Every row gives one point. Each copy is the shape, with its points in the same order, turned, moved and blurred by noise. Some copies are also mirrored. Which?
In the rows, 128 means zero.

Shape (9 x 3):
[[ 73  97 113]
 [191  75 104]
 [203 150 135]
 [107 117 127]
 [105 100 158]
 [138 120 164]
 [181  84 152]
 [ 50  97 115]
 [110 133  46]]
Copy 1 (9 x 3):
[[160 151 147]
 [174 100  38]
 [101 127  19]
 [139 152 111]
 [158 178 101]
 [135 173  67]
 [167 146  30]
 [160 161 171]
 [122  74 140]]
Copy 1 is: only turned
Copy 2 (9 x 3):
[[154 193  93]
 [ 45 166 132]
 [ 78 116 173]
 [141 162 116]
 [140 143  87]
 [123 122 112]
 [ 70 125 108]
 [175 207  86]
 [132 221 175]]
Copy 2 is: mirrored
Copy 3 (9 x 3):
[[179 113 158]
 [169 174  60]
 [ 86 170  51]
 [133 135 137]
 [144 161 151]
 [123 166 138]
 [141 200  90]
 [179  99 169]
 [161  66  87]]
Copy 3 is: only turned

Shape (10 x 6):
[[113  71 102 167 169  62]
 [ 85 169 160 210 107 162]
 [101  94  81  96 106 136]
 [ 90 243 117 131 169 145]
 [156  86 139 100 167  90]
 [208 142 160 137 108 134]
 [145 111 102 152  77 126]
 [119  82 165 133  70 197]
 [102 148 156 155 139 212]
 [ 81 128 180 117  68 143]]
Copy 1 (10 x 6):
[[124 100  51 136 218 163]
 [185 162  74 197  97 110]
 [156  84 116  83 131 163]
 [166 150 195 216 134 146]
 [ 72 104 104 105 188 120]
 [ 68 181 102 114 114 125]
 [135 155  73  96 119 170]
 [148 113  72  87  64  93]
 [140 103 114 181  69 103]
 [188 138 106 102 112  80]]
Copy 1 is: mirrored
Copy 2 (10 x 6):
[[140  93 145  38 173 125]
 [162 200 132 121 123 234]
 [ 89 124 123 124 103  98]
 [137 194 201 189 162 152]
 [166 119 110  88 164  70]
 [207 134  87 161 152 125]
 [144 105 105 130 102 169]
 [138 185  55 124  60 146]
 [125 223  97 142 135 170]
 [174 191 117 115  41 149]]
Copy 2 is: only turned
Copy 3 (10 x 6):
[[129 140 177 130 219  86]
 [117 244 118 123 148 180]
 [184 130 148  71 128 108]
 [199 217 158 201 105 178]
 [149  82 128 142 190 124]
 [ 92 104 119 147 117 182]
 [100 147 159  81 132 144]
 [114 151  84  48 118 174]
 [153 195  65 120 114 152]
 [166 163 114  65 153 212]]
Copy 3 is: only turned
Copy 4 (10 x 6):
[[219 182  87 147 105 168]
 [ 70 127 108 174  60 108]
 [141 119  74 105 118 221]
 [ 81 151 174  82  16 162]
 [200 130 118  90 142 151]
 [119 112 180 129 172 132]
 [107 139 106 158 157 189]
 [ 87  54  69 145 144 151]
 [ 91  59 118 132  62 138]
 [ 79 118  67  96 129 130]]
Copy 4 is: mirrored

Shape (13 x 8):
[[154 160 140 158 141 126  89 175]
 [177 152 120 102 141  83  78 128]
 [167 113 184 183  88  65 149  50]
 [153 147 146 166  90  96  67 121]
 [111 134  73 156  95 150 117  87]
 [ 71 216 150 182  75 176 113 174]
 [ 77 146  53  87 204 114  90 100]
 [170 112 118 168 103 179 183 163]
 [158 105  90 125 208 187 186 170]
 [121 153 119  80 162  67 188 172]
 [160 198  94 148 175  89 122  59]
 [121 100  89 122 132 135  77  86]
 [ 97 215 143  65 126 118 105  47]]
Copy 1 (13 x 8):
[[132  83 123 160 125 176 105 183]
 [122 139 145 109 150 179 148 188]
 [ 52 203 155 171  84 107  93 134]
 [ 69 126  99 157 143 151 122 162]
 [113 101  91  99 126  89 110 108]
 [149  51  59 229 150 104 104 140]
 [209 138  93  58 162 172 129  92]
 [123  51 180 133  92  82  73 155]
 [208  43 201  92  90 136  90 135]
 [206 151 189 135 187 141  74 170]
 [171 184  96 103  80 140 144 166]
 [107 117 116  77 142 150 128  93]
 [174 182 101 152 164 116 205 104]]
Copy 1 is: only turned
Copy 2 (13 x 8):
[[ 84 139 124 169  75  86 146 104]
 [125 166  92 172 135  65  96 110]
 [ 85 185 120  65 192 144 116 106]
 [ 91 202 140 146 112 107 110 120]
 [139 150 143  89  75 126 106 166]
 [ 16 153 143 136  23 123 159 198]
 [177  53 151 181 107  88  60 169]
 [108 119  69  81  50 139 179 114]
 [150  19  65 122  57 124 159  87]
 [123  78  49 175 161  90 164 170]
 [108 108 132  95 144  36  59 147]
 [162 145 145 148  98 135  76 123]
 [ 70 133  90 146 132 103  10 201]]
Copy 2 is: only turned
Copy 3 (13 x 8):
[[111 156 208 183 126 121 131 128]
 [129 124 199 142 182  84 161 158]
 [215  80 201 126  69 112 205 107]
 [117 107 217 169 108 126 189 136]
 [114 142 109 131  92 141 176 157]
 [ 42 127 165 173  55 159  99  90]
 [104 134  66 145 202  72 160 140]
 [175 179 168 139  72 170  88 161]
 [184 215 108 141 156 125  59 148]
 [168  83 140 164 152  64  63 157]
 [133 152 154 109 124  21 184 120]
 [131 135 119 138 161 142 193 145]
 [ 82  72 144  64 153  83 151  89]]
Copy 3 is: mirrored
Copy 4 (13 x 8):
[[146 110 118 203 135 124 141 109]
 [168 137  92 169  82 102 111 117]
 [188 170 102  99 111 124 227 168]
 [183 120 117 169  91 128 183  99]
 [142 100 126  85 131 131 150  76]
 [ 89  94 148 187 126 206 194  60]
 [ 71  96 158 101  67  68  53 103]
 [161 107  99 115 213 178 121 130]
 [105 114 115 127 217 116  47 146]
 [ 93 113  90 147  91 151  73 199]
 [108 160  80 119 100  59 153 111]
 [164 107 158  91  98  97 107  92]
 [ 90 205 128 122  37 142 125  78]]
Copy 4 is: only turned

Shape (16 x 11):
[[117 192 119 153 120 124 159 152 146  63 124]
 [138 136 127 162 129 114 176 106 151 134 151]
 [143  74 249 146 111 139 166 157 171 168 113]
 [123 151 118 107 131 229  85 100 154 151 115]
 [159 105 169 147 148 128 164 126 126  67 118]
 [147 131 144 145 116 123 101 109 119 114 167]
 [143  99 163 116 200 143 106 144 121 150 165]
 [120 128  78 137  83 105 171 140 141  76 143]
 [171 150 104 114 110  84 127 127 136 118 146]
 [131 117 111 168 124 113 113 146 139 136 131]
 [117 135 137 113 128  90  77 100 101 128 115]
 [169 161 124 106  79 101 154 122  66  88 103]
 [130 104 103  83  97  99 141 123  86 142 104]
 [134 114 136 188 164 112 146 177  94 125 161]
 [177 145 128 196 175  74  91 141 107 129 139]
 [136 154 155 132 168 152 141  89 126  94 140]]
Copy 1 (16 x 11):
[[129  58 157 142 124 173 127 138 166 130  77]
 [111 151 153 172 136 173 102 139 139 148 125]
 [217 213 122 166 185 170 114 119 114  70 125]
 [139 146 161 134 169  38 157 135 163 157 101]
 [132 114 167 155 134 171 140 116 112  74 141]
 [108 140 133 113 161 151 164 152 122 139 129]
 [151 180 126 107  96 112 151 147 128 107 163]
 [ 92  76 114 169 132 172 110 114 115 152  86]
 [128  93 123 129 140 162 122 156 107 176 148]
 [112 122  99 130 153 136 112 156 148 125 135]
 [116 115 143  88 153 119 126 195  82 127 128]
 [122  63 177  95 160 168 109 105  75 155 130]
 [120 108 127 111 150 118  75 128  53 148 130]
 [117 139 107  92 110 175 108 123 162  91 147]
 [101 118 130  89 142 175 123 191 166 115 196]
 [119 137 198 137 121 134 156 153 135 122 120]]
Copy 1 is: only turned
Copy 2 (16 x 11):
[[147 138 158 140 143 148  68 120 151  70 122]
 [128 123 144 119 168  87 131 138 149 102  96]
 [ 88 150 102 100 104  17 137  44 171 138 102]
 [197 100 146 150 152 142 191  52 105 137 142]
 [ 81 167 153 129 143  92 100 113 105 114 122]
 [120 109 112 100 155 142 126 117 102 110  99]
 [132 149 148  78  99 113 158 109 111 179  92]
 [120  81 148 144 155 120  78 163 155  92 151]
 [ 96 100 142 107 157 164 118 134 158 128 101]
 [146 115 104 131 150 115  99 134 148 154 109]
 [107 134  85 127 131 176 158 129 133 135 123]
 [ 53  94 140 180 134 165 123 124 127  84  97]
 [ 83  78 123 159 114 135 162 152 154 142 134]
 [131 141 125 123 109  96  74 153 120 150  56]
 [124 161 100 113 168 157  90 143 134 174  41]
 [127 164 165 122 151 131 146 108 100  94 114]]
Copy 2 is: only turned

Shape (18 x 12):
[[203  61 125 141  96 158  93  92 118  59 180 137]
 [201 104 179 140 145 164 127  83 142 164 176 189]
 [ 63 103 188 115 139 148 131 153  77 135  28 125]
 [ 91  67 191 118 160 126 134 221  99 104  86 138]
 [181  55  92 169 138 132  85  92 130  99 181 148]
 [119 179  91 112  91  76 109 106  72 179  49  32]
 [108 169 162 211 114 146 144 107 143 155 189 142]
 [140 114 136 196 179 168 164  97 154 163 150 187]
 [ 90 146 160  96 185 126  87 138 130 160 110  85]
 [171 242  87 122 111 101  72 125  88 162  82  86]
 [136  98 164 106 191 116 178 203 110 134  73 107]
 [ 74 101 146  83 114 113 141 161 168 103  58 143]
 [116 176 124  83 102  88 135 149  89 223 105  66]
 [113 141 191 149 184  78 164  91 130 144 122 144]
 [ 64  90 156  69 161 184 183 173 107  72  70  94]
 [176 153  50  91  84 110  80  95  57  90 178 149]
 [175  78 114 160 152 168 117 125 154 135 186 191]
 [185 145 111 119  76 126  94 111 130  74 130 102]]
Copy 1 (18 x 12):
[[117 148 125 194  86 110 126  68  56 193 172 148]
 [156  72 114 175  62  78 138 122  90 138  91 141]
 [140 198  77  81 196 112 185 125 165  91 116 108]
 [120 204 103  96 168  96 133 120 188 170 125  84]
 [126 104 147 160  95 140  83  59  63 167 124 138]
 [ 35 127 135  89 199 177 173 160  81  18 177 122]
 [159 105 169 145  44 133 136 114 173  60 145 135]
 [164  74 139 158  90 112 143  84 175 110  65 157]
 [105 177 166  98 158  87 119 162 118  65  93 113]
 [ 50 118 193  94 120 197 205 180  51  58 123 100]
 [ 63 158 117 112 177  82 158 144 182 156  95 116]
 [127 188 114 184 205 147 132 145 170 117 116  89]
 [ 68  94 146  98 184 125 145 209 115  50 168 110]
 [102 149  91 143 102 120 120 146 162  70  80 153]
 [117 218 154 132 232  91 176 135 191 156 133 160]
 [111 109 170 135 105 211 132 160  16 171 162 172]
 [162  76 167 167  90 104 112  85 111 176  97 118]
 [ 76 156 156 192 110 160 169 129  54 130 171 118]]
Copy 1 is: mirrored
Copy 2 (18 x 12):
[[215 169 114 103  80  88 126 104  92 162 125 214]
 [195 171 132 144 121 139 163 120  87 156  40 116]
 [ 46 175 100  79 155 195 184 168 131  76 161 153]
 [127 157 118  75 151 198 218 125 159  60 192 169]
 [221 145 131 127 118 128 100  68  94 162 131 191]
 [ 36  60 108 100 165  70  94 173  96  95 181 116]
 [171 158  88  49 125 121 114  98 143 126  69  63]
 [197 167 103 101 155 191 121 127 143 146  66  92]
 [ 77 114 162 113 121 155 131 119 154  64 144  98]
 [ 76  94 134 120 171  16  77 157 162 102 129 114]
 [151 118 135 107 161 179 197 185 159  71 193 129]
 [ 80 104 130  57 134 186 185 143 174 124 145 189]
 [ 64  47  99 121 144  90 153 145 124  72 151  65]
 [131 145 173  58 154 176 153 146 115 124 118  63]
 [103 152  87  87  86 210 182 191 189 105 212 162]
 [131 138 139 134 102  10 129  73 124 198 166 160]
 [223 155 113 142 126 159 144  66 145 162  85 153]
 [147 116 145  89  97  53 115 142 133 138 132 193]]
Copy 2 is: only turned
Copy 3 (18 x 12):
[[171 130 203 176  82 177  94 163 113  96  82 223]
 [112 172 147 206  43 102 150 176 113  86  84 169]
 [ 99 127 153 107 234 121 168 138 112  58  91  86]
 [158 157 209 103 199  95 188 114  76  72  98 115]
 [180 138 188 154  53 177 125 168 134  78 135 193]
 [ 74  57 144  48 138 154  80 124 186 134  93  57]
 [ 72 131 143 165  87 137 210 149 131 173 139 170]
 [119 190 138 174  84 116 200 203 147 110 142 149]
 [112 155 113  91 124 149 151  99  91 101 103  74]
 [ 98  98 108  78  97 134  93  73 223 149  68 103]
 [147 188 196  71 165  79 160 151 108 101  81  79]
 [135 156 177 143 211 108 107 114  98 105 153  92]
 [ 89  67 133  76 110  86 117 120 130 152  89  43]
 [ 49 187 148  97 109  98 159 155 107  98 141 137]
 [165 170 153  96 249 130 136 170  60 121  84 106]
 [177  64 117 111  80 123  58 125 164 119 102 218]
 [182 165 161 193  58 121 165 172 127  99 127 173]
 [135 121 180 143 111 164  63 110 153 145  86 176]]
Copy 3 is: mirrored

Shape (15 x 12):
[[127 105 101  81 143  89 170 107  85 118 141 127]
 [115 128 133  93 189  93 152 105 102 199 143  92]
 [148 108  83 176  89 103 137  94 142 159  99 140]
 [ 78 113 140 199  57  87 155  97 103 150  77 142]
 [105 182 137  59  63 180 107 160 189 156 164 136]
 [139 130 124 114 186 131 126 139  61 141 172 103]
 [153 183 140  89 172 116 149 106 109 124 181 102]
 [126 151  90 100 176  58 113 161  65 135 131 138]
 [125 135 118  81 143 113 112 122  78 132 119  68]
 [113 171 158  59 134 146 118 217 194 104 137 116]
 [165  96 134 125 138  55 152 127  63 175 164  85]
 [ 96 173 132  67 115 131  74 150 211  98 188 107]
 [ 80 127  67 180  61 117 170 130 152 151 137 104]
 [108  92  91 186  81 120 145 121 149 138  91 129]
 [151 171 119 103 134  97 153 125 108 155 129  80]]
Copy 1 (15 x 12):
[[ 83 131 100 113 133 143 162 138 156 144 164 118]
 [ 80 142 137 129  86 158 158 172 175 101 125  67]
 [125 165  98 152  95  71  96  84 142 146 112 111]
 [149 188  94 196 150  71  66 130 186 110 128 140]
 [181 125 249 165 165 138 178  93 128 136 101 113]
 [ 55  95 151  92 110 158 127 158 150 105 119 123]
 [100 134 174  84 110 191 123 154 137 141 155  92]
 [ 70 145 116 109 119 143 148 196 101 111 123 153]
 [ 73 114 126 137 154 170 135 136 119  91 134  91]
 [210 102 193 132 146 204 182 125 113 112 101 147]
 [ 64 150 116  89  88 126 126 138 161  57 175 119]
 [149 162 220 138 151 218 165  75 117 135  90 145]
 [158 190 112 114 169  81 123  73 182 126  82 110]
 [152 155  85 159 134  80  99  76 162 125  91 133]
 [120 145 142 103 118 142 124 150 124 100 147  72]]
Copy 1 is: mirrored
Copy 2 (15 x 12):
[[152 135 139  84 140  89 157 125 137 150 122  79]
 [181 216 139 101 129 120 147 139 102 106 143  85]
 [117 131 127 168 133  84  67 118 121 128 120 139]
 [ 62 128 130 160 130 100  86 170 154  74  79 127]
 [ 99 169  82 102  71 192 176 108  94 188 111 207]
 [143 180 201  87 148 141 160 108  99 134 165  93]
 [128 178 135  82 133 129 171 143  93 166 202 101]
 [143 150 190 120 144  73 202 126  69 131 123  98]
 [141 135 141  68 124 126 163 106  83  97 145 105]
 [136 126  99 134 114 217 234 118  89 172 134 165]
 [148 191 162 112 164  78 154  91 156  90 166  94]
 [140 125 118 122  34 178 204 122 103 179 169 185]
 [ 71 146 112 180  69 122  98 101 140 139  94  97]
 [103 107 129 179 120 126  77 115 135 116  93 124]
 [122 171 108 110 142 109 160 109  90 120 163 104]]
Copy 2 is: only turned

Shape (16 x 12):
[[117 142 180 131 160 102 153  97 132 138 121  96]
 [ 87 128 128 133 110  93 164 130 179 141 116 122]
 [147 159  66  61 172 131 122 170 148 119 116 152]
 [124 171 156 135  98  74 158 128 117 129 146 104]
 [175 128 108 129 134 169  66 181 127  80 209 151]
 [171 176 137 167 113 127 145 121 152 119 107 130]
 [148 117 108 109 124  94 175  84 140 173 118 131]
 [139 123 134 112  99 131 181 138 122 116 113  78]
 [152 131 130  91 136 135 118 122 147 141  86 126]
 [141 161 102 139 128 193  79 193  84 144 171 168]
 [155 131  76 169 159 182  93 168 107 100 175 151]
 [121 127 128 157 112  81 117 131 131 144  98  78]
 [ 95 139 160 154 102 141 146 122 133 110 129 124]
 [104 151 111  84  96  93 139  60 138 115  97 101]
 [143 150  79 160 168 172 102 183  80  82 165 160]
 [154 107 102  75 138 100 124 144 115 108  87 190]]
Copy 1 (16 x 12):
[[138  87 136 123 149 180  90 108 124 169  90 122]
 [145 120  96 137 150 123  86 104 120 132 134 159]
 [166 152 140 168 177 156 211  86 102 127 153 120]
 [174 124 121 133 167 134  71 137 155 168 116  98]
 [135 141 223 128 157 117 211 125 192  70 125  97]
 [153  74 139 149 180  94 132 127 121 151 140 101]
 [114 112 102 189 177 164  98 119 108 150 159 123]
 [113 134 117 151 159 117 108  77 165 191 132  96]
 [121 130 148 138 155 141 150 105  83 167 158 113]
 [120 143 146 104 193 119 234 170 173 117 128 110]
 [120 114 160 152 145 112 231 134 180  97 100 110]
 [135 133 134 147 130 100  96 139 120 178 112 150]
 [131  88 110  98 138 115 113 118 145 132 112 102]
 [136 148 109 157 139 138  75 109  75 148 128  75]
 [152 118 147 147 141 127 249 136 182 109  99  98]
 [162 144 133 159 126 170 177 124 116 144 197 118]]
Copy 1 is: only turned
Copy 2 (16 x 12):
[[150 132 128 177 114 104  89 146 129 150 125 167]
 [107 115 146 136 125 160  99 194 103 140 101 135]
 [161  98 131  39 104 116 174 157  88 167 174 145]
 [130 169 153 173 129 151 124 152  97 138 105 185]
 [120 162  80  68 120 124 180  60  71 147 149  95]
 [133 100 118 173 122 144 176 132  95 132 124 160]
 [147 100 140 125 173 126 114 181 118  90 108 165]
 [136 128 154 136 136 114 143 144 117 171  50 165]
 [152  96 162 122 119  93 155 158 113 143 135 111]
 [157 145 133  66  77 160 157  53  95 116 152 101]
 [115 120  79  67 104 142 172  57  93 120 134 130]
 [105 130 164 157  96 102 110 146  85 120  98 154]
 [112 138 129 151 106 156 134 127 145 141  85 130]
 [132 145 151 140 108 102 154 222 144 109 109 167]
 [115 134  91  55  89 152 176  51 110 132 147 153]
 [102 107 173  79 167 100 158 139 138 149 174 142]]
Copy 2 is: mirrored

Shape (18 x 12):
[[168 130  81 167 100  58  99 145 111  96  85 167]
 [172 104 150 182 163  92 159 162 169 140 137 150]
 [125 169  77  99 112  53 131 154 160 104  85 133]
 [159 147 174 120 181 130 202 118 159 133 164 174]
 [ 84 160 103 122  31 109 103 152 110  94 172 140]
 [145 152 100  96  98  47 117 174  97  67 122 108]
 [ 71 132 152 126 143 157 173 102 118 155 194 162]
 [223 151 160 160 167 169 150 126 195 144 111 177]
 [138 185  87 129  61  88 126 117  92  73 120  61]
 [138 180  94 101  75  92 127 190 112 156  76 159]
 [155 130 119 173 152 142 243 128 120 153 127 167]
 [124 176  76 111  96  89  79 194  54 114 162  68]
 [ 66 138 101 100 121 132  98 114  65 115 131 108]
 [147 160 148 203 198 141 177 169 190 100  84 161]
 [127 142   7  82  87 110 106 166 103  76 147 127]
 [174  91 144 165 143 131 178 160 220 154  93 113]
 [127  93 175 121 176 164 195  67 110 158 140 166]
 [ 98 161 106 140 166 121 165  55 126 197 187 156]]
Copy 1 (18 x 12):
[[204  98 132 131 140  86 124  67 157 125 172 158]
 [173 110 163 141 135  99  79 158 111 142 114 209]
 [182 129 117  80 170  85 172  97 148 174 137 135]
 [139 169 134 147 172  96 102 214 105 106  99 193]
 [128  43  74 127 194 132 186 110 131 120 186 136]
 [150  94 134  84 199  93 138 105 204 149 171 140]
 [ 87 122 103 180 188 142 141 175  82  84  83 161]
 [199 164 138 134  83  85  76 205  78  97 139 181]
 [150 111 121  63 183 173 163  90 176 104 199 123]
 [160 114 137 120 173  78 146  99  95 171 201  91]
 [127 172 161 133 173 107  89 125  55  89 123 213]
 [ 94  58 175 104 170 135 172 111 189 133 183  97]
 [ 95  93 107 137 175 137 149  94 149  90 107  71]
 [222 108 172  87 138  82  96 169  66  90  80 185]
 [ 89  84  96  73 133  73 180  67 174 113 178 134]
 [182 122 135  91  94 132  61 159  72 172 103 195]
 [108 177 109 183 166 127  64 159  92  67  75 160]
 [102 175 132 201 145 154 186 151  98  94  83 164]]
Copy 1 is: mirrored
Copy 2 (18 x 12):
[[140 110  87 225  87 106 133  91  90 116 122 152]
 [165  74  85 140  67 155 126 153 135 157 133 123]
 [148 135 148 196  88  93 134 121 119  58 122 136]
 [218  84 120  92 127 143 170 170 135 166 143 108]
 [ 79  94 159 191 176 104 102 158 103  92 120 201]
 [132  89 126 185 126  72  95 127  65  65 103 120]
 [162 111 121 101 205 134 141 172 181 143 145 160]
 [174  77 135  86  65 190 185 112 110 190 143 129]
 [ 82  88 151 156 131  13 125 107  94  83 130 166]
 [168 142 156 164  97 121  91 110  75  78 107 198]
 [225  99 115 112 111  86 130 146 141 186 191 158]
 [104  68 137 157 155  70  33  80 104  76  73 154]
 [106 132 110 123 213  90 103  97 130  79 138 155]
 [204  37  99 116  56 165 166 113 156 114 192 142]
 [106 115 184 222 157  80  70  89 101  95 148 122]
 [145 101 119 103  19 150 123 167 140 144 179 118]
 [185 148  81  65 180 128 164 150 145 178 180 121]
 [179 142 130 111 182  91 158 124 223 179 112 153]]
Copy 2 is: mirrored

Shape (15 x 12):
[[173 164 170 107 158 107 109 143 197 171  77  80]
 [170 222  83 117 181 178 131 105 190 162  81  82]
 [161  42 121  98  74 125 106 187 101  92 142 141]
 [166 125 158  51 183 162 155 146  71 115 160  74]
 [156  80 181 102  90 145 165 134 117 165 149  98]
 [158 198 115 118 200 206  92 169 169 188 127  38]
 [129 119 154 103  66 123 140 174 153  77 185  93]
 [161 169  87 162 124 116  50 138 113 113 199 103]
 [126 157  61 118 181 134 106 124 159 178 144  66]
 [184  99  88 160 150 154  98  77  65 146  61  24]
 [101 144 106 213  90 130  69 172 171  77 161 144]
 [163 109 136 160 108  99 165 195 106 124 139 125]
 [120 125 125 123  59  86 127 219 110  93 153  93]
 [135  68 167  98 171 126 154 124  89 132  93  70]
 [116 123 153 103  95 134 116 141  80 147 104 123]]
Copy 1 (15 x 12):
[[181 103 128 143 147  47  86 119 186 120 134 162]
 [204  92 156 119  80  82  58 177 141 169  95 133]
 [134 120 122 147 160 201 192  59 139  48 121 120]
 [135 122 168 210 134 189  88  84 199 153 123  94]
 [120  94 172 161 116 154 141  87 197  71 181 133]
 [249  93 138 166  84  89  55 121 145 170 152  83]
 [158 125  89 169 103 204 146  81 176  81 150 192]
 [203 160  69 137  92 160 194 140 162 159 128 100]
 [176  61 101 164  88 105 126 148 134 175 126  99]
 [128  76 141  39 132 134 117  95 185 179 128  40]
 [178 182  44 109  64 141 183 101  94  98 146 161]
 [145 131 158 147 105 141 196  44 157 114 128 165]
 [171 118  99 149 140 194 195  49 142 120 155 198]
 [ 75  93 150 152 150 133 100  57 180 135 142 101]
 [122 130 155 133 163 161 143 109 137 122 182 138]]
Copy 1 is: mirrored
Copy 2 (15 x 12):
[[111 130 134 190 125 164 109 165 157  46  47 110]
 [ 61  78 195 154 159 167  54 120 133  62  55 120]
 [141 218 104 142  80 150 125 142  66 174 146 110]
 [ 67 106 168 167  90 148 200 125  46 118 111 125]
 [ 60 177 133 142 104 102 187 147 112 117 113  98]
 [ 63  69 206 215 199 153  92 186 107  83  68 125]
 [124 217 127 114 133 183 164 173 107 109 148 158]
 [182 139 176 106 172 134  97 165  55  83 163  84]
 [106  90 145 153 199 110  84 124  83  64  93 141]
 [ 43 124 165 191  79  67  59 112  45  27 148  78]
 [196 177 158 110 152 135  59 180 139 118 189 148]
 [131 185 134 177 122 143 152  97 127 122 165  98]
 [160 242 146 162 152 147 152 139  91 107 157 151]
 [ 76 128 113 191  52  99 159 108  89  80 111 137]
 [127 184 175 152  86  73 135 134  99 118  95 113]]
Copy 2 is: only turned
Copy 3 (15 x 12):
[[217 124  78 115 135  72 121  77  56 114 145  82]
 [240 148  81  83 113  44 122  57 163 157 157  82]
 [ 63 101 113 147 100 153 142 184 100  98 147 123]
 [155 119 160 113  74  73 178 145 103 150  53 113]
 [122 162 129 151 129 146 151 133  89 121  86  60]
 [235 125  83  27  79  65 106  78 143 108  91  74]
 [112 154 118 122  46 177 171 110  69 115 149 121]
 [144 161 114  31 110 136 102 123 124 126 153 197]
 [204 131  99  47 141  95 167  85 166 106 131 121]
 [203 114 111  67 181 107 127 213 146 205 129  77]
 [148 121  83  96  82 220  76  89 135 118 197 174]
 [ 95 119  70 132 121 157 139 106  94 160  98 136]
 [ 71 106 100  84  81 177 164 103  66 145 155 125]
 [177  83 144 144 149 119 178 158  86 154  85  86]
 [111 104 160 118 141 130 119 109  92 145 131  85]]
Copy 3 is: only turned
Copy 4 (15 x 12):
[[133 240 100 104  73 145  81 100 146 120 180 143]
 [203 203 147 150  88 138  49 107 162  51 184  77]
 [ 64  65 110 100  71 118 158 170  79 103 173 159]
 [100 130  67  84 103 140 152 171 206  66 151  66]
 [107 150 106  79  67 161 143 185 119 113  97 116]
 [176 190 155 112  83 165  53 142 236 101 209  85]
 [116  68  78  61  75 161  91 157 118  83 134 179]
 [197  70 141  81 104 105 134 103 164 118 191 160]
 [183 174 173 102 144 165 115 126 168  73 199 122]
 [206 182 108  96 111 117 179 193 106 137 233  47]
 [173  49 137 106 123 117  52 117 105 167 180 192]
 [103  89 122  69  86 153 118 108  84 143 141 100]
 [112  48  88  67  86 199 118 117  92 117 181 163]
 [ 89 179  72 101 131 151 152 188 116 124 158  79]
 [130 119  85 160  80 169 158 149 111 131 146 128]]
Copy 4 is: mirrored
